Every row gives one point. The window is the flat piece filled in between its corners: a triangle in 3 columns, a solid with four corners in 4, and so on. A path goes straight from each point to the next, and from the last back to the first. After which points does the path pass through the window?

Window (3 x 3):
[[ 25 -18 -29]
 [ 31 -24  64]
 [  8   9 -35]]
Path:
(1): [47 16 42]
(2): [ 16 -31  53]
(3): [-13 -40 -42]
(4): [62  5 -8]
(5): [ 49 -17  70]
(6): [ 12 -27  65]
(7): [ 19 -29  44]
(8): [57  0 74]
(9): [ 63 -11  47]
(10): [ 18 -29  12]
(11): [-18 -26  -8]
(12): [69 -7 -5]
Through the window after points: 3, 7, 11

Window (6 x 6):
[[-33 -23  27 -44  90 -35]
 [-17 -71 -24 -38 -88  -8]
 [ -1  54   4  30  14 -12]
 [ 20  13 -35  39 -10 -78]
 [  3  -1 -84 -16 -39  10]
 [ -5 -49   8 -16  28  47]]
Path:
(1): [-29 -27 -52 -12 -55   8]
(2): [ 59 -44 -10 -52 -28 -30]
(3): [ 55 -37  34 -58  47  45]
(4): [-67 -16 -34  23  16 -41]
(5): [-23   6 -41  48  20 -14]
(6): [ 26  37  14 -60 -14 -57]
(7): [ 22 -78  25 -53 -19  -2]
(8): [-64  -4 -11   7  11 -22]
(9): [-54  -6 -50  33  -8   0]
(10): [ 60   5 -42 -11 -49   0]
(11): [ 15 -16 -11 -37 -23 -30]
(12): [-42  -1 -36  36 -54 -20]
Through the window after points: 1, 3

Window (9 x 9):
[[ 49 -57  32 -41 -21  18 -24 -86 -15]
 [-30   2 -39  -9  43 -48   4  41  35]
 [ 29  48 -54  27  -3   2  42  23  11]
 [ -7  56   1   1 -28 -61  26  30   8]
 [ 53  81 -41 -30  -2 -16  -9   4   9]
 [ 12  34 -26 -48  34 -29  56  22 -16]
 [ 33 -14  76 -16   4  52 -45 -64 -34]
 [ 71 -18  32 -57 -25  65 -10 -12  16]
 [-61 -22  -5  10 -50 -12 -65  18 -76]]
Path:
(1): [ 29  37 -25 -56  -3  17  33 -24  17]
(2): [-87  -1 -75 -37 -19 -28 -24 -28  37]
(3): [67 37 -4 16 20 -4 35 42 -2]
(4): [ 51 -43  17 -19 -20 -43 -21  57 -56]
(5): [ -3  43 -19  -2 -10  -6  21 -16  12]
(6): [-24   8 -40 -48  17  47 -33 -65  50]
(7): [ 47 -12  40  26 -33 -25  -7  29 -50]
(8): [  8 -23 -18  44  17 -78 -23  88 -23]
Through the window after points: 2, 4

Window (12 x 12):
[[-19  21 -52   4  31  50 -33 -74 -33  73  93  59]
 [ 15 -49  36 -33  55 -73  41  -7  -4 -11  18  28]
 [  0  -5 -21 -27 -35 -41 -41 -14 -53   6   4 -47]
 [ 43  -6  84  26 -31 -16 -27 -15 -54  38  -2 -67]
 [-18  48 -50  -4  -4  62  56 -90 -35 -26  29 -34]
 [ 71  -9  40  52  -9 -67 -22  46 -88  15 -14 -12]
 [ 44  13  11  70  39 -77 -23  29  -7 103  15 -30]
 [ -2  41  -4   0 -15  -9  72  65  51  17  65  -3]
 [-46  29   9  49 -11  11  51  58  25  58 -18   2]
 [  2 -31  -5  20  47  17 -63 -16 -11 -52  66 -44]
 [-26  38  38 -52  51 -33  15  46 -56 -61  41 -70]
 [ 52  95 -44  -6  62  84 -56 -79  14  53  18  50]]
Path:
(1): [ 52 -12 -19  -6  21  20 -38  23 -77  47  36 -37]
(2): [  9 -15   1  21  17  41  27  13 -39  26  24 -16]
(3): [-31  57   0   6   5 -23  10  10  16  25  25  -3]
(4): [-23  38  24   9  23 -40  12   0   9 -20  37  -4]
(5): [ 68  -3 -48  -1  43  36 -23  37 -64  50  27 -35]
(6): [ 27  -7  11  -6  30   3  -5 -13 -45  30  13 -65]
(7): [-15  48  -2 -13 -32 -36 -35  -5 -20 -18  22  17]
(8): [  6  48 -18  64   8 -62 -41 -23 -12 -12  53 -22]
(9): [ 37 -43  43 -24  37  53   3  22 -28  71  -4 -19]
(10): [ 21 -54   0 -14 -28   3   7  69 -59  75  12 -60]
(11): [ -9  96   8  23  33 -43  15 -40  28 -52  43  24]
(12): [  7  51  38   7 -20 -41  -1 -14  15 -10  29  23]
(13): [  3  17 -53  11  62  35   0  -3 -23  56  19 -11]
(14): [ 28 -15   6 -57  72  25 -10  22 -47  28  36 -38]
(15): [ 13  17  10  15  -8 -36  12 -24  -9  -3  32 -12]
(16): [ -7  30  -4   6   6 -16  -6 -40 -12  10  21  14]
Through the window after points: 2, 6, 8, 10, 16

Window (14 x 14):
[[  6  10  14  51 -29   7  -6  -5  33   0  12   9  84  94]
 [ 17  32  37 -15  73  -5  25  34   9  33  -2  -6 -29   6]
 [ 14 -55  -2  94   7 -10 -18  -1  47 -45  42 -46  54  53]
 [-87 -31  32  74  19   4  17 -26  19 -27  52 -66  31 121]
 [ 36  39 -38 -34 -14  38  -7  29  46   7 -15  38 -95   0]
 [-42  27  -6  68  -6 -13 -26 -34 -12 -38  16 -27  47  25]
 [ -4 -20  24 -37 -11  13 -25  38 -23  64  31  50 -68 -17]
 [-13   9   9 -83   4  31 -26   5  56  11  41  11 -19 -27]
 [  3  16 -29 -44 -35 -17 -10 -35  -2  84  82 -59 -29  14]
 [ -6  24  -7 -10 -53  70  32 -24  15  74 107 -21 -26 -46]
 [ 45  -4  66 -52  23  49  -7 -36  -9 -10   3  -4 -69  11]
 [-45 -31  -6  18 -65 -21  38 -79  53  95  55   2  -3 -26]
 [-30 -53 -26  37  13   6  41  -3 -18 -34  -8 -36  73  72]
 [  8  23  42 -43 -49  -2  13  49  12  14  -2 -36 -47 -15]]
Path:
(1): [-13  -1  39  46   4   9 -23  -5  -5  18 -39 -34 -14   6]
(2): [-32  -5  16  20  -2  25 -13   2   8  17  -4 -30   1  34]
(3): [ 35  -4  21 -46   9 -42  21 -16  32 -22  78  30 -31   8]
(4): [ 87  -5 -19 -13 -66 -28  73  55  33   2  97  19 -21  35]
(5): [-74  12  20  -7  66  54 -73 -41  23  18 -44 -28 -13 -11]
(6): [  3  -7  12  -9 -43  49 -32   0  28  82 -12 -13 -13 -13]
(7): [  0  22  26 -28 -15 -29  32  25   5 -13  38 -36 -34  12]
(8): [-24  14 -14   7 -18  -6  -1 -16  13 -13  61  -6  22  20]
Through the window after points: 4, 6, 8

Window (14 x 14):
[[  41   -7   71   -7   11   23   36   33   25   10   47  -22   14  -54]
 [  40   -7   41    6   -8  -23   49   35  -25  -31   47   50  -20    5]
 [ -87   56  -32  -25   42   81  -18  -20   30   -7  -68   14  -59   65]
 [  50   50   36   48   20   -8  -15   48  -39  -32   42  -23   16  -36]
 [ -28   12  -80  -39   53   34  -15   47  -13   45   -9  -24  -85   48]
 [ -34   -2  -80  -30   60   -7  -32  -43  -10   35  -85  -15  -35   24]
 [ -68   37 -102  -39   21   11  -37   53   28   49  -93   32  -46   10]
 [ -29    8   38   71  -10   -6   37   22   -3   32   38  -15   -7    6]
 [  15    9   80   -3    8    6  -24   41  -43   41   20   12   22   22]
 [ -51  -12    6   18   20   44  -49  -19   31  -39   81    3  116   39]
 [  34  -18   74   24  -20  -33  -24   49   29  -39   39  -45   20   25]
 [  -6   67   -1  -10  -23   24  -11  -40   44   -3   58  -23  102   74]
 [ -65   42   25  -22   54   -8   19   12   22  -30   35  -29   95   56]
 [ -17    2   59  -14  -60    7   26   33  -55  -29   47  -34   -2  -28]]
Path:
(1): [-52  45  26 -18   6 -29 -41   3  35  13   5 -19  -1   1]
(2): [-31  67   8 -68  -3 -39 -22  -5 -53  17  57  34 -14 -51]
(3): [ -6 -34 -19  67  29  47  17  28  53 -20 -48 -30  22 113]
(4): [-31   4 -18   6  11  53  42  29   5  -6 -14  -4 -16  49]
(5): [-26  48  21 -13  20  -8 -50   0  -8   8  14  -4 -27  -5]
(6): [-37  31   5 -13  29  -9 -19  19  13  12  14  -5  -1   4]
(7): [ -4 -27 -18  35 -15  51  25  63 -33   4 -32   1   0  35]
(8): [  4  17 -10  13  24  42  11  25 -30 -18  21  -1  21  47]
Through the window after points: 4

Window (14 x 14):
[[-39 -13 -15 -14 -11 -23  13   5 -21  -2 -42  13   7  10]
 [-17 -58  47  16  30   8 -28 -24 -56  17 -16 -17  16   9]
 [ 34 -22 -27  27  10 -55  12 -12 -47 -53   6  -2  29   6]
 [  0  48 -22 -23 -81  15 -77  10   4 -28 -54 -66  16 -16]
 [ 26  56  -5  35  31  29  20 -30  16  12 -32 -10   2   5]
 [-75  36  48   3   8  -2   6 -69  61 -58  73  34 -94   9]
 [-12   4 -40   3   1  27  29 -26 -32 -59 -20  30  -2 -12]
 [ 11 -53 -35 -32 -41 -11 -21   7  11  30  40  -4   9  -2]
 [-32   9   0  21 -24  10  44 -54   3   0 -12   4 -10 -32]
 [  7  11  19 -35  42 -29 -76  15  80  30  32 -13  31 -61]
 [-26  10 -31  25 -44   2 -19   0 -48  -3 -13  16  32   1]
 [-51 -19 -43 -40  -4 -10   0 -23 -28  54  29 -16   1 -14]
 [-35  -1 -12 -13  -2  15  28 -17 -14  -2 -10 -10  60  11]
 [-14  44  20 -45 -17 -10  13  -4 -14 -23   9  26   5 -20]]
Path:
(1): [ -1 -17 -19 -25 -14  -7 -31 -26  -2   3   9  24  -8   2]
(2): [-52  36  20   4  12  -3  26  30   2  -9  10 -57  39 -27]
(3): [-34 -48  -7   8  36  26  43  53 -57  -5  13  18  16  20]
(4): [ -2  49 -16 -36 -77 -24 -57 -76  48   4 -11 -11   0 -33]
(5): [   8   53   19  -28   -2  -13  -22 -121   50   30  -11  -17  -26   13]
(6): [-55   2  14  15   7   8  15   2   2 -45  40  24 -32  -6]
(7): [-26  -4  -5   8 -15  17  25   3 -24  -6  16 -16  -7  12]
(8): [-27  -3 -10 -12   1 -18  -5 -49 -18 -22 -33  21  24  -3]
(9): [-17   6  -1 -12 -26 -29 -41 -36 -25  14  -8   7  12 -14]
(10): [-24   4 -18   2  -5   8   8  15   0 -14  -8   1  18  -3]
(11): [-30 -16 -32  -3  -2  -9  -1  58  -7 -34  15   4 -36 -46]
(12): [ -6   9  25   0  -7   3 -14 -86 -11  12  -8  -3  21  32]
(13): [ -1 -22  12 -39 -27 -10 -16 -42  11   5  11  25  39  -6]
(14): [-17  -5 -30  19   3  -3  -9  22  -6  12   8 -29 -17 -18]
(15): [-25  30  11  35  10  26 -16  37 -35 -32  32 -46  20  -3]
(16): [-14 -21  -6  -2 -11 -15  -4 -35 -23   0 -16  16  14   2]
Through the window after points: 5, 9, 13, 15

Window (14 x 14):
[[ -11   23   41    7  -13   45   64    8   34    3  -82  -16   53  -18]
 [ -79  -69  -20  -45   58    1  -29  -41  -47   41  -33  -41  -76  -34]
 [  12   33   -7   29   44  -28  -80  -51   27   13  -18   29   34   34]
 [  10  -64   49  -30  -23   29    1   16  -15   57  -28   -2   57    2]
 [ -57   -8    7   21   16   12  -30  -20  -72  -37   54   26  -14  -14]
 [  56  -26   57   28   45  -64    8   62  -38   23  -44  -33   -7    1]
 [ -11  -43   -9   48  -19    1  -11  -30  -38   50   46  -64   -7   23]
 [ -74  -21   -3   -6   62   19   -6   15   43   -6  -29  -17  -57   57]
 [  64  -34    7    0   39   32   16  -27   31   12   48  -76   32  -29]
 [  38  -30  -22  -26   48   11   29   17  -75   30  -20  -12   20   -3]
 [  37   25  -12  -28   17   40  -63    7   21   34    8  -20  -10  -13]
 [  36    9  -14  -21   11  -91  -74  -19  -18  -17   -7   -3   -7   57]
 [  37  -26   28   36   36   30  -19  -25  -78  -49  -51   28  -73  -18]
 [-110   18   17  -41  101   17  -41   -8  -64  -42  -40  -41  -35   69]]
Path:
(1): [ 12  22  26 -36  45 -37 -25  -8 -13  26  -7 -12 -35  13]
(2): [  4 -57 -42  42  16  70 -18 -10 -60 -11 -11 -32  67   0]
(3): [-56 -44 -48   2  68  30 -57  32 -87  -2  -5 -17   3  16]
(4): [-45  12  34 -14  40  -2 -16 -35 -24 -15 -10 -20 -27  28]
(5): [-14  22   4  -7  51   2  16 -81 -10  32  -3  19 -88 -13]
(6): [  1 -20   3  22  30 -14 -82  67 -17 -52 -30 -47  80  52]
(7): [-10 -32 -11  39  20   5 -13  -4 -22  -3  -2 -51   2  -5]
(8): [ 19  -4  28 -28  -7  22  -6 -41 -12  80  41 -21  -9  36]
Through the window after points: 3, 7
